Rows are points. Two turns around zero, p and q, are shown by what they do to some points. Where does a point land after both, in the order given? Backwards means that the second turn is done in reverse. Each puzzle has new turns, and all numbers are rounded.

Turn p:
12 15 -25 -> 8 -23 -20
2 29 -24 -> 3 -16 -34
6 -34 8 -> -2 -3 35
21 -8 20 -> 23 9 18
8 20 30 -> 21 29 -8
-48 -21 -10 -> -53 3 8
Turn q:
-4 -27 6 -> 10 -7 25
-25 -7 -21 -> -26 -17 12
-11 -14 45 -> 14 34 31
8 10 -9 -> -1 -5 -15
31 38 -21 -> 2 -6 -53
Where do these land?
p, then q: -35 -3 -14 -> -33 -1 18
p, then q: -5 24 -9 -> -10 -23 -7
q, then p: 36 -18 -12 -> 20 -25 27
q, then p: -31 10 5 -> -18 22 -16
p, then q: 34 -14 31 -> 36 24 -20

Turn p:
-2 24 -18 10 -4 -34 -> 1 -1 -12 3 -45 4
5 -3 11 14 -16 29 -> 9 -6 32 7 16 0
24 -4 2 -1 21 21 -> 14 26 2 5 23 7
-14 5 17 7 29 -21 -> -14 19 -16 5 -10 -30
-20 -11 -18 3 11 16 -> -29 5 5 7 10 14
-1 -35 -13 -7 -4 1 -> -9 -18 -15 12 22 15
9 -5 2 -1 -17 -18 -> 14 -19 -10 3 -8 -2
-1 28 19 -25 -20 6 -> 14 -7 14 -40 -6 -10
Turn q:
12 -15 -14 -4 -14 -17 -> 23 -17 -14 -4 2 -7
-4 -10 -17 12 28 -30 -> 18 0 -2 -9 38 18
8 -18 -13 -18 7 -1 -> -2 -21 -18 -8 4 9
-18 48 28 -7 2 7 -> -27 44 17 -15 -11 -16
-12 -13 18 14 -3 4 -> -3 -9 26 9 2 -3
14 16 20 8 -6 13 -> 0 15 13 2 -27 3
0 -6 -22 -6 -14 23 -> -9 -10 -23 22 -8 -6
Where do these land?
q, then p backwards: -21 27 25 12 5 -5 -> -10 21 12 10 20 29
q, then p: 0 32 -5 18 -5 10 -> 10 9 19 -3 -31 -2
p, then q: -25 -11 4 16 24 19 -> -11 23 25 -2 25 -6
p, then q backwards: 6 11 -12 -17 -30 17 -> 18 -20 20 0 20 -16
p, then q: 28 -17 6 -24 -9 -16 -> 11 -14 -31 1 0 27
q, then p: 12 -14 14 15 10 -13 -> 18 4 5 -3 25 -8
q, then p backwards: 7 -19 0 16 3 -17 -> 20 -5 3 -1 -21 11
p, then q: -24 0 -23 -11 -12 -12 -> -19 -22 -5 16 6 -19
p, then q: 16 -9 -8 -24 14 16 -> -20 13 -18 -2 -1 23
